Each row is a point. Before rounding, the points of a table are all equally far from one centre. They may lie mostly on one side of it. Where is the centre, to within rounding?

Points (5 x 2):
[[-0.43  0.53]
 [-0.55  0.14]
 [ 0.26  0.32]
 [-0.22 -0.17]
 [ 0.26  0.32]]
Centre: [-0.14  0.23]

Points (13 x 8):
[[ 0.12 -0.48 -0.40  0.25  0.17  0.40  0.51  0.08]
 [ 0.37 -0.25 -0.58  0.29 -0.03  0.27  0.32 -0.27]
 [ 0.14 -0.47 -0.69  0.32 -0.21  0.20  0.31  0.03]
 [ 0.27 -0.41 -0.39  0.08 -0.39 -0.18  0.11 -0.11]
 [ 0.39 -0.05 -0.30  0.46 -0.16 -0.07  0.44  0.03]
 [ 0.09 -0.70 -0.29  0.11 -0.17  0.30  0.09 -0.27]
 [-0.16 -0.41 -0.72  0.20  0.09 -0.01  0.20  0.13]
 [ 0.26 -0.27 -0.56  0.36  0.04  0.11  0.54 -0.36]
 [-0.15 -0.18 -0.71  0.27 -0.38  0.19  0.55  0.01]
 [ 0.29 -0.23 -0.58  0.33 -0.12  0.35  0.48  0.02]
 [-0.08 -0.18 -0.57  0.56  0.12  0.41  0.36 -0.18]
 [-0.39 -0.11 -0.54  0.44 -0.29  0.25  0.37  0.19]
 [-0.26 -0.19 -0.49  0.66 -0.18 -0.13  0.22  0.06]]
Centre: [-0.09 -0.20 -0.23  0.19 -0.10  0.09  0.30 -0.11]

Points, 18 rows:
[[ 0.66  0.16 -0.04  0.05  0.46  0.02  0.12 -0.08  0.40 -0.02 -0.45  0.41
  -0.51  0.13]
 [-0.07 -0.15 -0.34 -0.31  0.18 -0.31  0.00 -0.36  0.01 -0.14 -0.55 -0.18
  -0.06  0.51]
 [-0.29 -0.11  0.04 -0.10  0.74 -0.01  0.34 -0.31  0.28 -0.09  0.17  0.39
  -0.57  0.25]
 [ 0.23  0.15  0.23 -0.21  0.44 -0.38  0.02 -0.21  0.08 -0.27 -0.31  0.36
  -0.80  0.23]
 [ 0.05 -0.28 -0.63 -0.28  0.83 -0.30  0.09 -0.25 -0.14  0.14 -0.07  0.20
  -0.64  0.46]
 [ 0.05  0.00 -0.19 -0.23  0.40  0.15 -0.32 -0.17  0.05  0.19 -0.04  0.78
  -0.46  0.43]
 [ 0.06 -0.45  0.04 -0.07  0.57 -0.07 -0.17  0.01 -0.13  0.35 -0.08  0.46
  -0.79  0.26]
 [ 0.05  0.01 -0.10 -0.64  0.17 -0.47  0.20  0.33  0.06 -0.26  0.07 -0.12
  -0.71  0.26]
 [ 0.23 -0.49 -0.14 -0.03  0.64  0.09  0.18  0.24 -0.24 -0.06 -0.51  0.32
  -0.62 -0.13]
 [ 0.10 -0.37 -0.45 -0.16 -0.02  0.34 -0.10  0.14 -0.11  0.19  0.20  0.47
  -0.66 -0.20]
 [ 0.23  0.44  0.03 -0.40  0.40 -0.04  0.03 -0.16  0.15  0.30 -0.15  0.56
  -0.71  0.34]
 [ 0.19 -0.13  0.33 -0.03  0.57  0.05 -0.03 -0.17  0.08 -0.07 -0.04  0.72
  -0.37  0.00]
 [-0.29  0.09 -0.40 -0.33  0.53 -0.36  0.43 -0.24 -0.17  0.00 -0.07  0.52
  -0.63  0.12]
 [-0.20 -0.02 -0.31 -0.23  0.42  0.27  0.28  0.02 -0.50  0.32 -0.05  0.15
  -0.72  0.40]
 [ 0.25  0.19 -0.12 -0.17  0.32 -0.47 -0.07 -0.36  0.24 -0.21  0.13  0.38
   0.06 -0.29]
 [ 0.04  0.01  0.01 -0.54  0.76  0.30  0.35  0.17 -0.06  0.49  0.14  0.18
  -0.52  0.18]
 [-0.05  0.15 -0.48 -0.48  0.74 -0.31 -0.21 -0.14  0.58  0.28  0.09  0.23
  -0.50  0.12]
 [ 0.21  0.26 -0.29 -0.73  0.49 -0.10  0.53  0.02 -0.06  0.01 -0.29  0.28
  -0.37  0.45]]
Centre: [ 0.11 -0.02 -0.24 -0.23  0.35 -0.01  0.03 -0.05  0.04  0.03 -0.07  0.04
 -0.36  0.02]
